Each wall is flat, endless, passes through zero and stands at right angles to its row. A trip goes straight from one point to another. List the walls that it crosses, first one first.
(in the rows, 128 means zero)

Walls:
(1): [155 169]
(2): [ 96 143]
(3): [239 104]
(4): [ 99 145]
(5): [ 99 108]
(6): [ 99 152]
Trips:
[139  76] to [150 118] => 5, 1
[123 199] to [92 90] => 5, 1
[ 68 104] to [172 112] => 6, 4, 2, 3, 5, 1
[78 64] to [105 126] => 6
[117  85] to [198  97] => 3, 5, 1
[ 72 158] to [164 168] => 1, 5, 3, 2, 4, 6
[168 135] to [140 104] => 1, 5

Walls:
(1): [125 179  64 152]
(2): [112 101 124 150]
(3): [126  82 190 107]
(4): [153 118  90  74]
(5): [ 23  94 181 208]
(6): [ 96  38 134 134]
Trips:
[147 101 177 132] to [ 64 124  91  89] => 4, 1, 3
[128 130  78 138] to [143  84 123 105] => 6, 1, 3
[150  98 202  71] to [102 166 195 143] => 4, 5, 6
[189 159 138 203] to [193  96 185 107] => 1, 3, 4, 6

Walls:
(1): [168 129  60 191  61 149 117 164]
(2): [131 208 106 171  73 137 125 194]
(3): [ 96 164 167 127 169 143  94 155]
(4): [150  32 104 127  52 142 180 142]
(5): [171 130  81 137  90  91 116 153]
(6): [132 178 137 101 103 132  79  44]
Trips:
[212 170 140  70  86 168 178 165] to [ 73 114 203 129 123  96 156  47] => 6, 1, 5, 2, 4, 3
[ 98 175 117 152  94 103  69 206] to [111 146 172 153  75 157 112 129] => 6, 5, 4
[115 131 104  73 170  65 144 147] to [129 197 149  43 100  82 123 171] => 2, 6
[186 136 222 193  62 169 152 220] to [160 140 160 133 121  98 103 107] => 6, 4, 1, 2
[177  85  48 127 154 168 158 185] to [ 94 135 188 146  96 164  74 181] => 3, 5, 4
[ 63 152 169 138 142 149 167 108] to [130 139 141 165 129 110 188 150] => 6, 2, 4, 3, 1, 5
[142 144 114 152 137   7  49 127] to [134 133 129 163 107  79 108 128] => 3

Walls:
(1): [148 217 128  74 183 143 193 124 107 109 145]
(2): [160 138 108  85  57 116 133 189 100  91 159]
(3): [211  82  93 148 142 173 147 225  99  54 146]
(4): [118 134  88 162  88 181 147 122  52  92 140]
Trips:
[128 140 174 136 161 154  33 149 188 130 211] to [128 130 151 107 208 204  77  58 161 149 179] => 1
[136 102  98 137  37  74 114 180 119 120  76] to [ 83 132 169 176  74 125 115 135 129 118  87] => 3, 2
[ 96 131 151 114  74 130 146  78 189 151 148] to [179 109 102 105 139  33 119 160 143 134  56] => 2, 3
[ 76 116  62 137 129 145 155 117 124 157  62] to [172 186 191 137  99  49 119 176 191 114 150] => 4, 2, 1
[120 120 124 119 138 208 149  80 117 125  77] to [115 130 161 114 157  70 136 183 158 183 149] => 4
[104 236 194 151 115 133 131  87  60 171 151] to [163 109  96 136  48 222  74 156  78 161 168] => 2, 1, 3

Walls:
(1): [137  86 199 109 196 120 132 120 127 156 126 161  74 183]
(2): [134 159 134  69 154 139  91 197 132 195  56 158 196 126]
(3): [142 155  58 125  85  82 183  44 158 104  96 147 113 136]
(4): [126  72 179  83 153  79 112  80 155 108 123 112 214 161]
(5): [149 123 152 117  82 143  78 121 127 157  52  71  60 163]
(6): [181  74  54 113 147 156 122 121 109 192 144 128  88 156]
(7): [ 95 124 193 116 156  72 124 114 106 110 152 106 147 129]
Trips:
[192 103  65 142 108 106 200 243 143 100 111  97 182 172] to [  7 133 163 100 109 194 131 103 174 131 145 121  79 137] => 3, 6, 2, 5, 1, 7
[136 105 202 164 142 153 185  68 115  82 111  99 147 103] to [229 146 161 115 140 152 128 133 115 125 130 101  96 123] => 5, 3, 6, 4, 7
[141 124 220 127  97  48  77  83 113 129 147 173 176 110] to [143 132 212 192 147 216  75 142  37 139 165 147 118 104] => 2, 4, 5
[ 75 139 191 168  99  93 124 131 107 137 150 187 117 138] to [166 115 160 126 108  79 169 149 163 107 157 138 180 166] => 4, 3
[169 141  58 127 116 113 121 122 150 102 174 130  69 134] to [141 195  89  75 112 149 154 165 149 175  73 146 135  81] => 5, 2
[164 145 117 181  95 147  69 149 140 163 149 108 108 155] to [122 244  64 119  71 117 161 122 110 154 112  83 167 196] => 2, 3, 6

Walls:
(1): [103 131 172 153 121 116  99 128 117 102 126  72 119 112 125 110  89  77
 169 191]
(2): [141 201 104 126 143 132  97 105 173  72 159 145 168 124  49 139 126 188
 124 116]
(3): [ 90 129 112 149 113 112  72 146 112  89  78 133 128 100 102 135 146 106
 152 160]
(4): [152 109 129 106  94 120 122 141  83 135 104  96 105 143 154 137 195 170
 229 130]
Trips:
[183 161 171 109 163 151 142 120 134 104  92 153 137 170 126 124 139 140
 140 134] to [118 159 122 133 143  94 143 118  87 155 112  87 124 113 136 124 113 120
  70 107] => 4, 2
[154 132 106 208 168 152  94 107 161 204 158 138 106 111 106 105 120  97
 210 157] to [132 109 155 108 176  84 120 108 111  98 113 121 151 118 152 100 117 127
 110 113] => 4, 3
[100 109 126 141 104 183 153 141 133 132 135 112  93 184 171 140 139 125
 101 127] to [ 87  57 131 187  56 159 155 177 128 139 113 106 160 173 122 148 165 118
 121  98] => 3
[122 150 103 107 145 156   7  78 138 130 186 116 164 123 191 136 116 148
 139  97] to [134 171  64  98  86 117 164 112 145 127  80  34 126 156 183 156  82 138
 131 154] => 4, 1, 2
[120 141 103  81 138 106 142 114  87 113 160 189 125 154 128 138  91 142
 133 120] to [124 164 106 163 154 115 138 156 113 115 109 103  81 119 139 115 156 106
  78 162] => 3, 2, 1
[139 136 139 125 124 147 113 139 107 124 160 157  94 159 135 130  96 126
 191 110] to [104 151  91  94 115 117 143 121 227 174 162 140 140  91 116 141 158 128
 129 146] => 2, 1, 4

Walls:
(1): [104  68  94 137 164 131  37 122 145 241 153 134 152 146 151  80 151  56
 125 100 119 185  87 104]
(2): [ 67 138  67 101 158 188 177 129 217  88 130  85 112 146 118 193 151 161
 140 189 227  99 185 142]
(3): [121  77 115 110 163 158 179 110 140 148 205  32 113 122 175 147 141  88
 157 123 164 160 133 156]
(4): [138  84 120 119 161 151 169  51  81  83 128 133 145 120 189 198 128 117
 137  78  56 133 147  82]
(5): [137 118 137  54 104 171 183 126  54 162 127  92 148 139 141  72 165 150
 127 178 171 191 168 129]
(6): [137 186 101  92 131 106 140 175 130  78  63 131 183  80 188 138  16 201
 158 109  88 143 102 108]
(7): [135 201 115 139 129 136  44 146 155 101  67 124 163 159 130 207  99  75
 142 160 173 112 168 162]
(8): [ 46 139  73 165 138  54 158 111  84 185 147 155 185 169 130  89  94 205
 133 162 135 112 103 102]
(9): [168 157 181  92 174  33 174  70 175 197 175 165 151  92  79  70 157 144
  56 146 156 174 133 169]
(10): [141 103 100 113  87 120 125 134 139 121 162 126  50 118 104 114 133 107
 134 181 178 154  63 188]
Trips:
[123 138 115  73 160 210 159 130  78 125 143 161 111 144 163 161 111  72
  40 128  91 118 168 114] to [162 177  73 129 240 163  81 141  96 131 139 101 120 184 167 142 165 175
 142 122  94 178 166  30] => 1, 6, 8
[117  88 115 156  97 140 121  82 102  69 205 139 104 106 149 127 119 109
   9 138 104 154  83 102] to [172 201 124 237 168 132 136 104 187 122 207  51 100 133 120 152 171 189
 124 123 141  77  83  92] => 1, 8, 2, 4, 10
[120  73 137 128 162 173 159 151 151 149 156 114 129  56 170 209 134 199
 224 173 134 182 165 114] to [ 93 122 108 135 126 105 228  92 186  96 138 107  85 148 177 193 216 134
  99 173 124 183 165 134] => 10, 6, 9
[112 107 190  82 133  66 130 226  71 127  85  81 118  95 106 117 179 155
 153 144 132 173 170 135] to [163  75 177 248 156  63 133  63 101 119 103 115 213  93 133 140 138 111
 142 148  69 192 147 176] => 3, 4, 8, 1, 6, 5
[138 126 143  74 136 139  74 168 128 105 134 110 103 163 145 182 101 120
 105 152  66  91 169 122] to [164  57 179  92 189  78 152 146 135 102 152  93 191 112  83  89 153  98
 145 119  67 108  95  99] => 2, 3, 7, 1, 9, 6
[ 98 177 108 162 162 161  77  31  70 148 169  75 109 157 188 163  87 134
 135 156 174 158 133 179] to [104  89  97 152 155 115 174  96  82 161 109 101 101 178 155 101 164  91
 149 115  64  86 116 101] => 10, 7, 2

Walls:
(1): [ 81 103 220 137 113 126 118 117 113 146  81  82 153  65 141 113 132 112
 120 134 153 154 121 110 182 102 150 178 157 206 145 157  77 137 169 117
 135 105 116 136 204 178 107 152 130 187 124 110]
(2): [102 142 149  73 166 159 129  99  83  96 204  83 221 175 169  65 144 129
 121 139 130 111 197 117 151 130 164 151 104 171 124 186 140 109 186 106
  87  89 124  94 208 159 157 126 178 149 123 129]
(3): [114 105 160  95 142 138 130 131 141 126 146 225  96 141 152 101 201 158
 212 137 169  94 131 120 156 141  86  94  91 160 122  33 141 121 189 106
  60  35 159 106 116  57  91 159 110 163 173 187]
(4): [ 78 112 172 118 145 186 166 180 164  98  92  57 154 159  76  80  95  54
 173 172 156 129 203 117 109  88 141 164 162 181  88 124 184 148 160 123
 184 107 153 124 101 162 109 167 134  83 147  55]
(5): [135 193 157 184 147 143 109  89 147 104 163 179 148 130 175 224 136 153
 206 111  72 128 212 141 126 160 153 142 129 111  74 156  92 151 120 110
 129 133 123  79 146 141 163 136 172 189 133 139]
(6): [141  93 142  29 115 104  40 143 136  66 200 130  71 114  67 118  94 109
 141 129 124 130  95 127  47 118 123 111 108 143 123 115 204 129  74 140
 129  83 121  98 139 147 128 174  95 107 107 109]
(7): [ 98 165 169 113 180 172 166 165 114 141  92 156 151 142 175 121 188 203
 131 198 133  44 176 110 101 157 194  56 174 153  58 110 110 119 128  86
 211  76 198 102 105 187 105 108 144 122 123 142]
(8): [ 85 152  80 122 111  89 115 115 115 111 187 190 142 172 133 114 156 165
 141 147 130 111 151 111  99 124 134 111 166 166  81 124 142 138  98 159
 103 145 116 165 125 112  95 110 140 133  96 151]
(9): [165 124 189  78 131 157 184 177 166 135 141 120  84 150 146 137  86 160
 120 107 195 120 136 121 130 128 148  86 144 169 107 184 163 184 157 153
 160 102 127 188  89 137  88 126 115  64  88  96]
(10): [102 123  98 142  83 173  69 118 115  58 197 160 173 122 118  87 177  88
 100 132  99  76 134 200 126 156  93  92 168 123 205 191 147 190 118 160
 112 122  72 169 123 151  66 124  95 171 170 118]
Trips:
[154 123 158 124 107 143 181 149 186 150 120 166  89  67 127 143 103 132
 137 131 228  84 107 131 109  98 171 106 122 129 107 175 110 129  91 133
 134 102 152 181 149 153 154  79 150 189 120 169] to [124 104 174 129  58  98  95 140 154  71 142 188  93  98 133 129 166 117
 199 177 140 131  72 189  82  72 177 109 101 156 178  67  74 163 168  79
 102 133 121  61  47 165 160  79 121 109 163 178] => 6, 10, 9, 1
[137 129 140 167 148 107  84  75 123 100 138 104 180 143  74 134 188 121
 151  68 162 154 174 112  84 156 107 152 100 149 186  84  83 102 109 109
 132 127 194  77 129 100 135  81 143  91  75  98] to [148  56 136 142  52 143 127 129 107 129 124  87 119 169 126 138 140  92
 147 129  91 128 132 134 142 102 149 100 147  70 105 115 134 114 201  88
  82 223 123 159 167 149 163 231 109 171 111 123] => 3, 6, 4, 1, 10

Walls:
(1): [ 93 113 148  99 170  99 135 177 155  41 166  44 101 107 115 146 149 111
 182 110  96  86 112 128 153  89  65 107 163 130  82 115 123 171 156 173
 148 101 159 129 201 164 167 164 185 152 192  67]
(2): [119 132 158 116  80  84 116 140 177  80 189 158 103  46 118 158 142 112
 134 136 137 139  79 142 114 148 135 178 212 149 179 151 126  66 123 108
 174 142 144 156 125 113 127  97 157  42 171 125]
(3): [139  85 168 180 116  69 159  84  79 174 185 159 144 111 114 137 158 138
  87 143 158 155 148 148 155 109 161  90 134 128 151 155 108 136 182 115
 152  98 102  73 131 109 121 158 130 185 176 116]
(4): [151 134 135 147  85 109 175 169  79 125 170 161  81 160  78 104 133 190
 157 120 135  90 147 150  89  55 145  64 109  95  98 120 137  91 169 142
 123 140  86 185 118  83  99 101  80 138 155 128]
(5): [145 244 121  92 114 141  86 175  77  95  85  89 118 149 115 152 161 108
 147 148 132 234 143 122 116 127  64 114 123  67 135 142 119  95 128  96
 118 140 137 133 103  80 103  93 194 157 166 141]
(6): [122  55 164 193 178  94 146 104 130 136 127 155 101  79 128 191 154 130
 137 111 103 162 205 148 154 105 121 107 115  95  87  35  60  84  75 109
 117 137 139 162  70  80 140 130 161 118  79 124]
(7): [168 154 138 110 193 178 172 160 122 126 127 153 122 163 176 116 204  83
 181 117 169 199 109 118 136 172 110 180 127 118 156 128 186 134 128 138
  94  90 124 105 139  78 210 146 131  74 108 114]
(8): [ 89 104  78 117 180 153 113 138 134 139 131 131  76 142  93 112 117 111
 164 147 170 124 152 161 108 169 122  70 143  68 107 146 112 208 152 161
 105 137 159 150 105 116 161 127 110 114 105 177]
Trips:
[157 140 136 181 158  88 140 109 133  97 145  95 122 185 128 123  74 158
  93 113 136 158  83 102 160  93 145 106 135 188 128 158 141  88 159 123
 176 126  60  85 127 114 137 128  89 157 101 115] to [124 160 138 112 116 152 142 169  99 125  95 170 169 123  94 119 138 243
  99 160 135  86  83 109 128 103  90  82 121 126  73  84 121 192 127  87
 215 164 120 117 170 161 173  78 132 103 119  50] => 1, 3
[101 103 128 178 135 116 175 157 109 157 145  61 113 168 199 142 107 100
  81 106 170 106 146 139 106 119 180  76  96 118 133  90 108  62 148 118
 135  85 173 138 118 126 110 120 157 165 190 109] to [155 180 109 119  66  65 105 150 186  76 168 119 133 167 121 100 114 149
 120 106 140 128 107 163 168 117 127 168 192  94 108 155 156 155  89 107
 126  86 121 129 113 127  79 169  77 177 107 194] => 5, 6, 2, 1, 3
[135 127  96 133 227 131 107 114 175 194  75 104  86 170 126 120  50 104
 204 109 115  85  77 125 128  90  88 117 118 116  71 118 158  85 171 113
 137 133  78 111 116 115 135 141 143 156  54 181] to [195 101 192 142 172 144 169 103 169  97  62 139 111 141 166 137 181 144
  73 167 125 129 137  74 183 158  60 171 116 181 162  56 124  66 133 115
 130 137  40 166 183 125 174 159 129 209 177 182] => 4, 8, 3
[128 111 189 133 116 148 114 132  87 140 139  95 155 103 119 123  95 110
 143 134  96  46 130 136 156 145 154 102  90 132 111 123   7 118  96 130
 130  98 220 139 148 140 104 117 148 175 105 143] to [124 150 163 158 123 161 191 151  92 126 150 130  99 178 127 140 138 105
  88 115  93 110 142  73  27  80  64 129 155 132 139 132 157 141  90 183
 208 131  61  77 104 129 165 177  93 172 175 138] => 4, 6, 7, 5
[203 147  81 153 104 131 125 125  72 199 180 120  71 141  72 127  86 187
  67 131 154 157 110 116 120 118 197 165 142 136  94 187  98 114 147 129
 108 124 134 118 226 112 169  83 100 149  92  76] to [153  98 146 161  96  98  70 150 157  84 122 149 154 121  94 111  81 116
 167 159 159 155 193 103 170 154 194 117  94  65  76 131 119 111 103 162
 189 138  84 111  95 176  99 133 107  43 131 191] => 8, 2, 6, 3
